Every row gives one point. To make a cloud, some directions were put in groups of two or more. Within a group, all points are equally far from the middle, so they leave a hole (a ring in 2 directions, a hollow ball in 3). The other directions are filled evenly. Then the cloud was stretched, turned, moved and blurred a little. How many holes are there, and how many directions does each take, smallest first?

Cloud:
[[  9 -21]
 [ 16 -40]
 [-46 -15]
 [ -7  11]
 [  9  -1]
 [ 23 -14]
 [-18 -18]
 [-53  -2]
 [-40 -16]
 [-32 -30]
 [ 50  -9]
 [-21  -4]
 [-12 -46]
 [ 53   7]]
Holes: 0

Cloud:
[[ 47  -8  47]
 [-37  22  55]
 [ 26 -13  -3]
 [-13  60  23]
 [ 10  29  35]
 [-13   1  11]
 [ 15 -29  30]
 [ 25   7  28]
 [  1  44   2]
 [-24  41   4]
 [ 17 -33  13]
 [ 30 -19  -6]
 [  5  27   2]
 [ 57   7  50]
 [-36   4 -41]
 [  4  11   5]
 [-55 -12  13]
 [-10  24 -14]
 [ 27 -22  26]
 [-28  15 -13]
 [  6  -2  -7]
 [ -5  25   9]]
Holes: 0

Cloud, 28 rows:
[[  0  32 -45  25]
 [ 17  54 -12  -2]
 [-25 -29  31  32]
 [-22   8  21  53]
 [ 38  -8  -6  40]
 [  0   0  55  -6]
 [-17  -1  54 -15]
 [  1 -16  38  35]
 [ 37  -5  -8 -21]
 [-27 -31  22  29]
 [ 29 -10  33  19]
 [-12 -19  38  37]
 [ 26  32 -13 -22]
 [ 39 -16  -9 -13]
 [ 16  29 -29  47]
 [ -1 -18  40  34]
 [-19  34 -32  -3]
 [  5 -34 -19  21]
 [-18 -21  48 -10]
 [  2  -7 -40  36]
 [  9  53 -25  28]
 [  3 -18  48  17]
 [-57  35  13  12]
 [-19  34 -29  -7]
 [-18  34 -36   4]
 [  0  33 -25 -20]
 [-18 -39  26   8]
 [ 44   8  12 -10]]
Holes: 2 (2, 2)

Cloud:
[[-39  -5  24  13]
 [ -2  10  50 -26]
 [-18 -12 -17  26]
 [ -5 -33  56   7]
 [-20   0  -3  34]
 [-15  23  26  23]
 [ 11  -7  50 -27]
 [ 26 -14  31  15]
 [-31   5   7  28]
 [  6  -6 -21 -14]
 [-34 -28  24 -21]
 [-24 -19  50   8]
 [ 13 -24   4 -27]
 [-38 -20  19 -22]
 [-35  15  -4 -23]
 [-10  36  -1 -12]
 [ -6  34  22  12]
 [-11 -48  39   4]
 [ -3 -30  19 -37]
 [-18 -10 -15  29]
 [ 16   4 -10 -11]
 [ 22   4  14  25]
 [ 21  12  -3  -4]
 [  5  34   1   4]
 [ 12 -25  60   4]
 [-40   8 -14  -7]
 [-16  19  27 -32]
 [ -4 -37 -11   4]]
Holes: 2 (2, 2)

Cloud, 51 rows:
[[-28  11  28  36  -2  14]
 [ 13  12 -25 -17  24 -38]
 [ 28 -35  -1  17  14 -34]
 [ -4  31  21  15  -1 -33]
 [-15  33  29  17 -17 -19]
 [ 21   1  27  13 -16 -40]
 [ -6   8  56  -6 -35  19]
 [ -1  17 -19  -7 -25 -18]
 [  1 -11  20  49   2 -12]
 [ -5   0  27  15  42 -17]
 [ 13  52  11 -15  -5   4]
 [ 12   3  -3  45  16 -22]
 [ 18 -32 -19 -11   1  14]
 [-24   7 -21   1   3  36]
 [ 17 -29 -30   4  39  -3]
 [ 15 -10   2 -38  28 -30]
 [-18 -21  -1 -17  12 -32]
 [ -1  -3  60  12 -34   7]
 [ 19 -24 -33  -1  28  13]
 [  1  24  47   8 -13 -29]
 [ -7  34  46   6   3 -14]
 [ 18  -1  -9  41 -12  -7]
 [ 11  33  -2   1 -13 -29]
 [ 20   3  33  -8  14 -48]
 [-12  24  18  43   2  -5]
 [ 35  16 -11 -21 -17   3]
 [-31   6 -20  -6   0  22]
 [ 12   8  10   6 -33  43]
 [  0 -16  43  25 -31  -9]
 [-17 -14  16  40 -13  19]
 [  7  20  37  37 -10  30]
 [ 21   3 -18 -31  22 -34]
 [-30  10 -20   2 -13  -4]
 [ 40 -11 -26  14  20 -15]
 [  0  49 -22  -8  -6  15]
 [  5 -30 -32  13  33 -10]
 [  4   0 -21 -32  37 -17]
 [ 11 -12  49  10   5  28]
 [ 24   1 -15  -5  16  39]
 [ -9 -38   7  16   3  19]
 [-15  19 -12 -24 -23  19]
 [-10  19 -27   1 -10 -23]
 [ -2  20  13  22 -12  52]
 [  1  12  23  -2  45   2]
 [ 39  -3 -11  21  -2 -19]
 [ -2  -8  -1  -6  17 -52]
 [ 21 -15 -19 -11 -11  26]
 [ -8 -13 -25 -12  41 -22]
 [-28 -13 -10   3  15 -25]
 [ 32   4  11   0  28  26]
 [ -9 -14  37  28 -19  31]]
Holes: 2 (2, 4)

Cloud (83 x 8):
[[-25  23  11   6  -2 -25  -2  -8]
 [ 38 -14  12  13 -27   4  -7 -21]
 [ -6  32   9  15 -10  -8   4   1]
 [-18   3  -6 -24  -2  17 -26   6]
 [ -7  -5  18  25   1 -19 -20 -14]
 [-20  -2   2  20   0  -6 -18 -31]
 [  8  -9  -1  18  12  10 -30  21]
 [-52   9  -7   0  -5  -3   2   4]
 [-27  12  -9  14  -2  17  -2 -15]
 [ 22 -30 -12  14  15 -21  -2  -2]
 [-26  23   6 -23 -16   8 -16  13]
 [  7  -3   9  -6   4   6 -21  32]
 [-12  13  11 -20 -28  20  14 -12]
 [ 21 -32  -6  23 -12 -24 -13   1]
 [ 60 -19  11  20  -1  13 -16  -1]
 [-18 -33  10  -6   0   6 -32  -8]
 [-11  10  -2  16 -23  -1   2 -23]
 [-24 -10 -23   1 -18   2   0  14]
 [ 16 -32  -6  28 -10  14 -34 -10]
 [ 41  -4  19   5  -7   4   6  35]
 [ 17  11  -3  14 -27  -7 -12  14]
 [  6  11 -18   2 -17   1 -21   8]
 [  5 -33  14   3 -21  24  -7   3]
 [ 13  33  22  -4   2 -18  18  -4]
 [ 27   6   8  23  21   4  -7 -11]
 [ 10  18   6  17  -4 -18  17  26]
 [ 49 -22   3  10 -21  14  -6  -6]
 [ 25  11  17  -7 -15  26   4  27]
 [ 39  17  -1  14 -21 -11  12  23]
 [ 17  12  -1  -1 -10  19 -28  12]
 [ 14   9  11  -3 -10 -19 -29   9]
 [ 32 -26 -17  13  -2 -16  -2   7]
 [-35  18 -19 -18 -16 -16  10   2]
 [-16 -31   3  12   2  -9  -1  21]
 [ 21  -4  16 -11  10 -17 -19  15]
 [ 31   7  11  17 -13  -8  -6  34]
 [ -7 -20  26 -16 -17   5 -10  -6]
 [-38   9  -8   0  -5  22   4 -16]
 [  2 -13 -15   1 -20  28 -16   5]
 [ -7 -20   3  28  -3 -24 -16 -21]
 [-20   0  10  -1  14 -15 -35 -17]
 [-19 -15 -13 -20   0 -14 -21 -10]
 [ 30   0  24  -5 -30  24  -5  -2]
 [  3  19  18  25   2 -10   6   2]
 [  3 -12   7   4  19  10 -39   7]
 [  5 -18  24  25  -5  23 -14 -19]
 [  6  14  33   4 -17  20  15  -4]
 [ 20 -16  16  18  -7  20  21   4]
 [ 18 -21  12  -8   7  -6   0 -23]
 [ -6   0  -5  -7 -25 -28  -9  -1]
 [-20   3 -19 -15  -3  21 -18   5]
 [ -8  22  19 -12 -12 -17 -23   0]
 [ 28 -13  26 -15 -17  12  -6  -2]
 [-42  -8 -12   1  -1  -2  14 -23]
 [-33   7   2 -17 -16   7  24  -5]
 [-22  16   2  18  -4 -22   5   0]
 [ 21   5  -5  28  -5  12 -11  21]
 [  3   3 -17   6   8 -11 -24  17]
 [-22  -9  29  -4 -19  14   1   4]
 [-20   1  12   1 -15  15  -8  27]
 [-37  -8  15  -8  13 -15 -27 -16]
 [ 22  10  -3   2  -9 -17 -22  19]
 [ 14  -6  31  -3  12  11 -28 -11]
 [ 11  18  22 -26   7  -8 -11  10]
 [  8 -24  26  16  18  -4  -7  15]
 [ 10  14 -25   3 -20 -10  14   7]
 [ 22  31   7  -1 -10   3  27  -6]
 [  1  17  15 -32  -2  19  -7  -1]
 [  0   4  -9  -9 -18 -23  -1  23]
 [  1 -19  24  -4  10  17 -33 -11]
 [-16 -24  14   8   2  -9 -39  -5]
 [ 14  15   7   3 -10  -5  15 -31]
 [ 10 -24   6  27 -16   8   2 -30]
 [ -1   0  15  16 -18  27   9 -13]
 [  2  24  14  -5  -6  23  15 -17]
 [ 17  16  19   9  18  -5 -12 -15]
 [ -1  -2  -5  14  23  13 -31   4]
 [-14   1 -14 -16   7 -11  13 -23]
 [ 44   5  27   2 -14 -10 -17   8]
 [-14  -4  13 -11 -25  21   3  17]
 [  6 -33  -3   6 -23  12 -20 -24]
 [  4 -13  26   5  13   2 -37  -5]
 [ 30  -5  -7  18  -4  14 -31  10]]
Holes: 2 (4, 4)

Cloud, 73 rows:
[[ 14  15 -11  27  -6   8  26  20]
 [  4 -40  15 -29  20  -8 -29  -3]
 [ 34  18  -5 -42   5  14 -38  17]
 [ 35  18  18 -12  15  24 -11   9]
 [ 13   8  -6  38  14   8  19 -20]
 [  2 -17   3  26  23  17 -10 -14]
 [-15 -21 -17 -18   3 -30 -12  10]
 [ 18  37 -14  46  10   0  31 -12]
 [-32   8   9 -42  38   1   5  13]
 [-21  15 -13  -5 -12 -37  23  -2]
 [  0  -8   9 -30 -26  27 -28 -14]
 [ -4  60  33 -15  33 -12 -33  11]
 [  2   5  15 -54  15  11 -10   7]
 [-33 -43  -7  -9  18  -9  21  19]
 [ 43  -2 -13  33 -19   7 -23  -6]
 [  5  34  25  -7 -11  -4   1 -17]
 [-27  23 -13 -37  34  10 -26  21]
 [  0  -7 -40   2 -16  15 -10  28]
 [ 16  48  -5  -5 -13 -25   3 -19]
 [ 34 -15 -11   5   6  30 -28   4]
 [-12  21   2  -9  43 -31   0   8]
 [ 31  24 -13   8   5 -23  15  23]
 [-16  -8 -37  24 -27  -8  28  -4]
 [-22 -18 -13  -6   3  24 -14 -18]
 [ -6 -43  -7 -21   9  34   0  12]
 [  9  27  -8  -2 -14 -26  40  -3]
 [-22  25  22 -21   3  -2   7  16]
 [  6  45 -29  15  -1   4  16 -13]
 [ -6 -14  -1 -24  23  22 -33 -10]
 [ 33  29 -15   6  17   9  -6 -14]
 [ 16  26 -25   1  27 -24   8   9]
 [-17  -1 -17  21  48 -17  -3  28]
 [ 35  32   8  25 -18   5   2 -15]
 [-10  -1  10  33   3 -23  -1 -23]
 [-28  25  11 -14   3  -2  16 -13]
 [  6 -24 -42   9  11 -15   2  17]
 [ -2  50 -10 -45 -13   4 -17  10]
 [-32 -41 -29  -3  25  17 -25   7]
 [  1 -21   2  41  18  15   1  -7]
 [  5  25  13  24   7 -42  13  11]
 [ 24  10  -1 -21  -8  22  -5 -15]
 [ 12  -8   0  22 -13  18  12  -5]
 [-24   9 -15 -12  27 -14  26  13]
 [ 20  -3  -8  -1   7  16  -7 -18]
 [-26 -40  -3 -37  41  25   0   9]
 [  2  16  -6   8  20  -4  13  30]
 [-23  -7  20   2  14   7  20 -13]
 [  3 -12 -38   2   9   4 -21  20]
 [ 12  19  15 -40  35  15 -46  11]
 [ -6 -16  -7  -7  31  41  11  22]
 [ 24   8   6 -12  29  -8 -28  33]
 [-18 -44 -15 -13 -12   4 -21   5]
 [-28   3  -6  41  20  -5   9  -4]
 [  1  40  12  12  27 -18 -41  15]
 [-13 -46 -31  -5   2 -14  -8   6]
 [ 27   2 -17  27  18   6  33  14]
 [  4  -1 -16 -35   0  29 -37  -4]
 [ 36  -5 -16   2  -5  28 -16  -8]
 [  2 -14 -10 -28  31  12 -29   1]
 [ -3  10   3  14 -13  -2  -1  21]
 [ -2  54  -1  13  16 -10  -6   5]
 [ -6 -30  12  14   9 -14 -32  11]
 [ 38   8   0 -13   9   9 -55   9]
 [  4  38 -16   0  15  -1 -12 -12]
 [ 44   1   2   4   7 -12  14   5]
 [ 10  29 -20 -14  34   1  -1  18]
 [  0 -26   3  12  -1  13   3 -18]
 [  9  10  27 -28  19  24  -7  17]
 [  0 -53 -15  28  40  -4   1  13]
 [-16  35  -5  13  24   0  15 -12]
 [  9   9  13 -28  23   3 -24  38]
 [ -9   2 -12 -34  10  20 -46   3]
 [  2  22 -36  -2  19   1 -15  -3]]
Holes: 1 (4)

Cloud:
[[  8   6  -4 -17  -8  -3 -19 -24 -12]
 [-12 -26   1 -20  12   7   4  16  23]
 [ -8  -2   8 -12  21  26  -3  -6 -10]
 [ -9   8  -3  21  -6 -24   2   2  12]
 [ 21  18 -45   2  -2  11  17   3   1]
 [ -9 -13   5  12  -6  24  -5  -3  15]
 [  5 -30 -28  -5  14   4 -30  -6  12]
 [-12 -21 -25   8 -18 -11   2  18  17]
 [-21 -10   4 -11 -35  22  -8   2  -5]
 [  7  14   1  38  -5   6 -19 -23  17]
 [-10   0   2 -14  16 -10 -30   9   7]
 [-20  14  -7 -11   9 -34 -18  -9 -15]
 [-20  21  -4 -17  11 -15 -30  -8 -14]
 [  1 -11  -7 -19 -19  14 -26  13  14]
 [  3 -12  15  11 -30 -18  20  11  11]
 [-35   2  -6  -1 -14  11   4 -17  11]
 [  3  26  11   8  13  19 -13 -19  27]
 [ 30  17  -7  46  -7  13 -11 -37   3]
 [  8 -32   1  14  -8 -12   3   8   3]
 [  5  -3 -37  23  -9 -29 -12 -16  19]
 [ 12   0   5  17  20   6 -18 -38  31]
 [ -3  -2 -31  12  28 -45  25 -14  -8]
 [ 12  -3   9   0  22 -14 -25 -15  18]
 [  2 -15  -2  14  -4  -6 -41 -15  27]
 [ 10   0   8 -12   5  -7   8 -32  -6]
 [-10 -34  -5 -16   8 -21  15 -25  -5]
 [  1  40  -5  11  19   6 -12 -17  26]
 [ 12  46  17  15  14  19 -13   2   9]
 [ 21  -8  16  -1   1  21 -23 -20  31]
 [  3 -26 -14 -22   1   3   4  -2  18]
 [ -5 -10   5   5 -16  23 -20 -14   5]
 [ -8   6   1 -20 -24   8 -15   2   7]
 [  3  23 -28  -1 -12   7  -1   6  18]
 [ -3   1 -10  -1 -20   9 -22 -35  -2]
 [ 21 -38  -8  -3 -23 -16  13 -20   7]
 [-15   0  -9 -42   9 -10 -17  16 -10]
 [ -8 -11 -27  -2 -11   1 -20 -22  18]
 [-24   7 -17 -10  12 -16  -1  -7  13]
 [ 27 -10 -26 -13  28 -21 -14  22  -2]
 [ -2 -60 -22   5   2 -18  -9  -5   1]
 [-18 -15  29 -19  -3  17  -4  21  -1]
 [-16 -38 -28 -11 -15  -6 -31  21   6]
 [ 13   1  27 -23  12   5 -12 -20  16]
 [ 15   0 -28 -19  15   0 -16 -38   6]
 [ 15  23  -3 -20  -4  14   7   3  -8]
 [-12 -15   4  12  -8  30   1  16  22]
 [-13 -15   8  19  11 -27  -4  17   5]
 [  9   5 -10 -14  -4 -21   0   0 -17]
 [ -9  30  18 -21  -3  23  20  -4  19]
 [ 20  -2 -40   1  12   3 -24  10 -10]
 [ -1   3  -2   6 -10 -28 -12  20  -3]
 [ -1 -25  11  -6   2  10  -8  -3  -3]
 [  1 -18 -12   9  10 -11 -18  11  36]
 [-19 -10 -25   4 -25   0 -18 -13  11]
 [ -7  23  11   4  -8  20  24  20  10]
 [-12  23 -14   7  -1  -9 -10 -10  -3]
 [  7  26  -9  10  15 -11  -3 -26 -27]
 [ 13  -1  26 -15  18  -8  17  26   1]
 [ 21 -25  -8   9  21 -18 -29 -19  18]
 [  5  -8 -15  10  21 -17  13  -4   3]
 [  3  17   5  12 -29  -4  -5 -23   7]
 [ 34  -8  -7  19  32  -5  -5  10  15]
 [ 14 -27  -7   1 -15  -2  23  -6  11]
 [-12   7 -17 -14 -15 -26   3 -16   1]
 [ 14   8 -13   9  20   2 -17 -45   8]
 [-13  -9 -16  -7   2 -14   1 -17   6]
 [-40   0   4  12  -2  -2  10 -18   2]
 [-24 -44 -15  -4 -20 -13 -12  13  -4]
 [ 10  34   9   8  -8  20  16  -4  19]
 [  5 -10  11  14  -2  13 -31  -7  20]
 [ 22  19  -5  14   3  -1   2 -10  -9]
 [ 47 -18   5   7  32  -4 -23   0  10]
 [  8  -1 -20   8 -13 -12 -18 -15  16]
 [ 11 -10   6  -9  15  -5 -27 -18  13]
 [ 12 -12 -21  15  10   6  -2  17  17]
 [  6 -36   1   0 -10 -23 -15  14  -3]
 [-10  17  15 -14   3  17  33  -4   1]
 [ 24  12  17   4 -15  10  -4 -46   1]
 [ 21  -6   9  16  29  -5 -12 -25  47]
 [  4 -41 -21  23   3 -11 -11  19  12]
 [  6   5 -25  19  18   4  11 -30  -3]
 [  7 -31 -10 -28   9   1 -21  17   2]
 [ -4 -16  -3   6   6 -36   5  21 -16]
 [ 15 -14  13   7  17   3  -2  -5 -23]
 [-15 -34   8  16   0   8  -4  -1   4]
 [-19  -6 -20  -1  11 -14  -3   6  21]
 [  8 -35  -2  12  -9   8  -8 -18  14]
 [ 30 -27  -2   4  22 -11 -21 -29  12]
 [-13  -7  25  -6  32  14 -14  -2  15]
 [  3 -29 -22 -11 -14 -13 -35  -8  16]
 [  2  11 -20 -16 -30  15  -7   9  20]
 [ 31   3  11  -7  14 -27  16  -4  -3]]
Holes: 0
